Each row is a point. Before rounding, the points of a table are all equally far from one centre. They may lie mostly on one side of it. Where is the centre, to within rounding?
In the rows, 128 means zero.

Points (9 x 3)
[[220  64 152]
 [124 144 105]
 [146 128 155]
 [143 135 147]
 [205 112 159]
 [183 143 143]
 [188 154 122]
 [162 147 140]
 [136 130  48]]
Centre: [170  83  98]

Points (18 x 12)
[[141  98 154 149 140  84 115 193  80 192  74 152]
 [155  77  89 146  69 131 118 141  68 162  57 173]
 [167  96 148 159 109 103 130 168  48 159  91 166]
 [115 137 105 164  86 134 174 141  80 184 103 125]
 [130  51 119 170 118 145 116 194 100 177  65 162]
 [148  86 107 155 122  68 151 149  70 155  84 122]
 [110  40 111 190 128 122 130 140  99 176  70 146]
 [138  51 159 158 109 108 124 156  85 192  94 154]
 [122 157  82 157  99 127 148 157  45 161  91 168]
 [124  74 108 168  99 124 107 161  45 173  63 168]
 [ 91 116 149 124 118 155 168 140  72 194  82 173]
 [127  83 130 185  98  95 143 178  84 186  65 136]
 [133 146 111 149  59 125 122 137  99 207  58 181]
 [124  71  91 157  90  79 141 139  73 190  80 141]
 [122  99 110 173 100 108 115 101  77 190 131 133]
 [ 88  68 122 139 134 153 147 151 130 214 109 185]
 [118  97 148 141 121 142 121 111  57 199 104 202]
 [160  63 100 154  96 113 136 132 109 208  51 154]]
Centre: [126 113 112 145 125 121 125 143 113 161  89 170]

Points (29 x 24)
[[166 136  73 119  53 101  46 140 144 220 125 105 118 159 149 120 198 137
  155 100 130  83 137 101]
 [131 131 133 142  80  78  80 165 133 233 142  72 156 147 145 129 161 132
  150  81 139  72 138 145]
 [158 147  71 156  38 116  65 149 139 225 138 101 119 177 143 110 161 158
  166 105 114  65 164 111]
 [107 161 116 156  92 106  55 143 156 195 163 127 156 184 136 152 170 155
  170  94 140 109 120 120]
 [141 107 106 134 119 124  54 152 117 224 151  44 124 174 135 127 168 133
  154  94 145 112 163 135]
 [154 160  93  96  31 119  83 172 117 194  88  95  94 182 148 138 144 116
  171  77 140 113 180 137]
 [152 180  84 108  42 122  64 150 135 235 131  99 102 158 146 123 133 131
  171  97 124 103 145 118]
 [113 154  66 102  58 137  75 151 198 197 120 102 157 155 126 129 166 162
  151  97 143  82 102 116]
 [138 154  69 117  67 131  78 153 154 237 146 130 130 190 131 114 122 166
  171  84 127 106 149 118]
 [150 159  81  99  75 113  64 145 180 210 138 133  97 162 148 113 189 124
  193 110 111  81 128 100]
 [152 182  83 114  62 107  81 166 147 228 103  98 131 169 141 103 154 147
  144  59 133  90 158 115]
 [131 127  96 138  57 112  58 183 151 225 142 106 100 201 192  76 164 160
  161  73 130 110 139 127]
 [119 153 103 134  74 133  73 156 145 242 153  82 126 173 156  94 165 141
  175  82 150  74 165 137]
 [142 132  90 132  74 106  79 193 143 230 120  93 141 179 152 121 199 155
  143  69 110  84 142 139]
 [113 128  82  85 105 116  93 153 145 204 154 117 171 182 120 105 166 135
  123  89 146  77 143 126]
 [138 130  92 138  55 106  57 153 139 195 131  65 119 181 106 146 174 138
  111  85 122  58 158 116]
 [179 127  86 111  53 100  94 148 159 226 138  94 123 153 146  78 158 147
  168  53 113  99 166 154]
 [158 125 124 151  88 133  93 149 148 217 126 117 137 121 167 136 174 111
  153 133  90  48 139 138]
 [132 162  95 121  74  90 112 131 125 209 133 109 141 178 162 146 165 134
  141  69 147  86 173 154]
 [110 107 101 144  80 108  82 193 138 235 141  96 112 149 167 109 169 184
  177  92 161  49 130 133]
 [140 148  96 137  48 107  68 156 144 191 132 107  98 172 151 152 201 145
  155  71 108  60 124 136]
 [134 164 105 128  71 135  71 165 138 210 114  90  93 136 114 161 131 132
  192  84 122  57 148 132]
 [137 153 141 145  75  76 133 177 129 243 100  89 109 161 172 143 181 185
  157 100 123  91 137  99]
 [109 170  53 152  71 109  89 182 171 205 156  83  91 152 148 131 142 146
  148  88 122  62 120 130]
 [130 172 102 125  55  89  43 161 115 229 115 118 147 142 140  92 154 167
  175 108 136  92 158 130]
 [163 175  98 115  55 142 100 182 153 228 119 110  75 131 138 136 121 163
  155  72 126  83 156 154]
 [127 132 113 144  96 140  87 169 145 227 107 131 150 154 161 132 202 154
  148  57 124  87 148 142]
 [113 143 101 132  60  88  36 164 150 211 125  94 112 165 155 125 136 147
  153  48 124  64 166 134]
 [144 119  88  87  70 103  84 217 128 194 121 124 103 149 158 139 180 137
  128  59 155  91 155 168]]
Centre: [119 117 119 124  78 115 105 166 157 151 128 101 106 131 146 113 151 164
 149 119 125 123 167 112]
